Rows are points. Each table stands for the endless flat space through its points: a line for two points, a plane for three, and so on. Write the one point that lies in both, or say that there is none.

First (2 x 3):
[[ -5   4  24]
 [-17  10  14]]
Second, 2 rows:
[[-19  -5  23]
 [ -3   7  15]]
They share: no point

First (3 x 8):
[[  7 -30 -22  -2 -19  22  -9  13]
 [ 18 -18 -10  -5 -17  18   1   8]
 [ 10 -24 -17  -2 -20  18  -4  13]]
Second, 3 rows:
[[ 33 -21 -14   3 -17  21  -4  24]
 [  9  -6   3 -13 -16   8  14   0]
 [ 21 -21  -8  -5  -9  17   0  32]]
They share: [ 21 -12  -5  -5 -18  14   6   8]

First, 2 rows:
[[  5  -9  28  -6 -11 -10  -3  18  20  12 -13]
 [  5 -24  13   6   1 -19 -15  12   5  12 -22]]
Second, 3 rows:
[[ 17 -36  19 -18   4 -14 -31  33 -10  31 -25]
 [  9 -18  21  -2  -2 -18 -15  15  10  13 -25]
 [  5 -24  16   0  -2 -14 -13  18   5  16 -16]]
They share: [  5 -19  18   2  -3 -16 -11  14  10  12 -19]

First:
[[ 15 -20  -1 -10  -9  -8  22 -15  -1 -15   3  10   8   1]
 [ 13 -12   5 -20  -3   0  10 -17  -9 -19  -5   8   6   7]]
Second:
[[ 21 -27   3 -17 -19  -2  15  -9 -11  -5  15   1   4   2]
 [ 14 -28  -5 -12  13  -3  20 -34   8 -22  -7  22  15  12]
 [ 20  -4  25 -24 -17   3   8 -10 -16 -10  -1   4 -15   6]]
They share: no point

First, 4 rows:
[[ 13  17   3  12   4   0   7   5  15  17 -15 -11  -3  18  -9  22  -4  -5
   11 -10 -11  22  12 -28]
 [  6  30 -16   8  -6 -23  14  27  10  10   3 -24 -21  -7  -5  28  11 -30
   -8 -30 -17  19   1 -20]
 [ 16   2  18 -21   2   6 -29   2  28 -21  -7 -27 -30 -17  26   0   5   4
   28 -36  20   4  30  14]
 [  8  14  -5  11   1  -8   6  19  11  18   6 -17 -14   0 -11  29  10 -15
    0 -20 -13  25   8 -27]]
Second:
[[ 15  13   4  -8   7  12   1   2  18   3  -5 -21 -11   0   3  12   4   9
   15 -22   2  18  25 -13]
 [ 11  17   0 -16   5  20  13   6   8  -3  -3 -31  -3  -4   3  12  12  21
   17 -28  12  14  31 -21]]
They share: no point

First (2 x 24):
[[ -7 -10  -5 -28  11  -8   3  11  -4   5 -23  14 -25   7   6  -6  -4   8
  -14  -6 -12   9  18  10]
 [-27  -5  -5   2  -4  -3  33 -14  21  15   2  -6   5  32  -9 -21  11  18
  -24 -31   3   4  -7  20]]
Second (2 x 24):
[[ -3  -8 -14 -14  10 -10  16 -16 -10  -6 -10   5 -13   9   4 -28  -6  11
  -19 -11  -1   1  -8  20]
 [ -7  -6 -11 -17   7  -7  14 -10  -4   0 -12   7 -15  13   3 -22  -3  13
  -19 -12  -2   2  -2  18]]
They share: no point

First:
[[-15 -10  12  17 -11  -6 -16  -4  -3 -19   8  18 -16  24   4  11  -7 -26
    9  -9 -28  -9  15  14]
 [-16   2   2  13   3  -9  -5 -13  11   0 -10  12 -21  19   0   0  -6 -17
   24 -16 -18 -23  14  15]
 [-16  12  -3  10  13 -11   2 -18  22  14 -23   8 -26  14  -3  -7  -6  -9
   33 -19 -11 -34  12  14]]
Second, 2 rows:
[[-18  -4   5  13   3  -6 -12 -11  13  -8  -8  14 -17  23   5   5  -9 -17
   23  -9 -27 -24  17  12]
 [ -6  12  13  17 -13 -14   0  -3  -7   4   4  14 -33   7 -11   1  -1 -21
    3 -21  -3  -8   1  16]]
They share: [-15   0   7  14  -1  -8  -9  -9   8  -5  -5  14 -21  19   1   4  -7 -18
  18 -12 -21 -20  13  13]

First (3 x 24):
[[-18   6 -12  -2 -33 -38  -1  19 -18  -1   1 -14   9   7 -28 -24 -39  -6
    0  -6  23 -15  -6  23]
 [-16  41 -19   7  -6  -7  -1  14   5  23 -18   5  28   7   5   3   2  -5
   31 -26   4  -2  31  17]
 [-22  11 -13   1 -36 -43  -1  14 -19  -1   6 -19   4  13 -31 -27 -34 -11
   -5  -8  22 -20  -5  29]]
Second (4 x 24):
[[-25  38 -36   5 -11 -11  -3  33   2  15 -13  -5  13  -3   1 -22 -19  12
   30 -27   7 -19   1  19]
 [-15  15 -15  13 -15 -17 -25   1   0  32  13   4   6  -5 -25   3   0 -18
   15 -15  32 -15   6  -1]
 [ -5  18 -28  11 -20 -16 -23  19   2  22  -1  -7  12   2 -12 -10   4  -3
   27 -11  25 -16  -5  11]
 [-19  37 -37   1 -15 -13   3  41   0   6 -23 -10  20   3   7 -27 -22  18
   33 -23   2 -15   0  27]]
They share: [-15  21 -15   1 -18 -20  -1  19  -6  11 -11  -2  21   4 -10  -9 -21  -3
  18 -15  14  -6  12  17]

First:
[[-26 -32  -6 -32   6 -26  -4  -5  -4  33   8  16  34 -21 -11  14  12   7
  -22   3   6  30  22 -22]
 [-33 -19 -11 -36  -4 -16  -6 -19 -10  38  14   4  33 -19  -9   9  19 -10
  -15  18  12  13  11   2]
 [ -6   9   6 -16  -9   7  20  -9  -2   8  -5  29   9  14  -5   5  27  20
   -3  14  -4  29  -5  -2]
 [  4   7   8   0  -5  11  12   3  18   6  -1  21   3   2  -1  15  21  26
  -13   0 -16  23  -7  -6]]
Second:
[[ -7  -2   0  -3   8  10  -7   8 -13  16   9  12   9  -8   2  -4  21  14
   -2   2   9  36  -4  -9]
 [ -8  -4   0  -7   5   5  -2   4  -8  17   7  12  13  -7   0   1  19  13
   -6   3   6  32  -3  -9]]
They share: no point

First (3 x 24):
[[ 13   4   2  39  22  11   8  -7  -1  -8  -5   1  -1  -5  11  -2 -17 -10
   -1 -11 -11 -19   2   4]
 [ 25  13 -13  27  10  35  32  17   2  -2 -29   1   2  13   8   1  10  -7
   -7 -23  22 -16  20  13]
 [  7  -2   2  35  28   1   0 -17 -13 -16   5  -1 -13 -17   7  -8 -25 -12
    5  -7 -23 -21   0  -4]]
Second, 2 rows:
[[ 28  -8 -10  30   7  14   8   8 -25  -2  -8  -8  -1 -23 -16 -20   1   2
   14 -32  13 -13  14 -11]
 [  4  16 -16  12  31  26  32  -4  -7 -26 -20   4 -31  13  20   4  -5 -22
  -10  -2  -5 -25  20  13]]
They share: [ 16   4 -13  21  19  20  20   2 -16 -14 -14  -2 -16  -5   2  -8  -2 -10
   2 -17   4 -19  17   1]

First, 3 rows:
[[ 20  -9  23   2 -20 -16  18  11  16   3 -34 -13  18   4   4  -1   9  24
   29   9  28  11  16   7]
 [ -9  16   3  14  -3  -8  18 -15  16  34  -6  -1 -12 -17  -6 -23  25  19
    4 -11   2  32  -6  -7]
 [ 14  -4  18   5 -17 -14  18   5  17   8 -29 -10  12   0   3  -5  12  24
   25   4  22  16  11   3]]
Second, 5 rows:
[[ 21  -4   8   5 -25  -5   2   9   5  37  -8 -26  -6 -32  -1 -18  25  17
   24  12  18  15  20 -15]
 [ 12 -10  14   5 -31 -29  23   6  17  22 -26 -23  12  -2  -7 -15   7  14
    0   9   6  24  11   9]
 [ 15  -1   2  -7 -37   4  20  -9  14  22   4 -35  18  -5  -4 -27  25  32
    9   6  18  45   8 -15]
 [  4  -9  30   1 -23 -41  38   3  23   2 -37  -8  26  22  -5  -3   4  13
  -11   7   3  31   4  27]
 [  1   4   0  17 -10 -17  22  -1  20  28 -31 -15   2   2 -16 -26  -6  22
   15  -8  24   5   1  13]]
They share: [  9   1  18   5 -12 -14  18   3  13  19 -21 -10   6  -5  -3 -11  16  19
  16   4  20  17   9   5]

First, 6 rows:
[[ 22   4 -11  17  18  18  20   1  23 -15  27   5 -11 -29  33   7  26 -22
   -5 -19  35 -12 -19  23]
 [ 17 -18  -2  26  36  13   7  -8   9 -10  13   0  -4 -14  30   1  21 -35
  -10  -7  36 -22  -7  27]
 [ 50  -5  10  31  16  29  26 -23   5  18  12 -13 -13   8  15  11  12   0
   16  10  22 -45 -10  16]
 [ -7 -25  20  11  37  -9  12   6  -5 -29 -13  38  -6  -5  14  23  22 -17
  -15 -21  -3  -2 -11  19]
 [ 38   5   6  20  10  25  22 -11   8  -3  11  -4 -10  -6  20  10  14  -2
   11  -4  22 -27 -13  12]
 [  0 -28  11  24  42  -6  20   1   5  -6   6  31 -14  -3  15  24  27 -24
  -14 -15   8 -13 -16  27]]
Second, 3 rows:
[[ 20   8  14  17  21  11   9  -8  -1 -19 -16  -2   5  -3  11   9  -5  -2
    1   0  26   7  -7 -11]
 [ 21   6  15   9  22  18  16 -14  -9  -5  -1   8   3  11  22  15   7  -6
    6  -2  16  -8  -8   1]
 [  1 -14  25  34  17  -2  -4  16   1 -15  -1  18 -17 -14  -3  15   7 -16
   11  -7   6 -23 -18   1]]
They share: no point
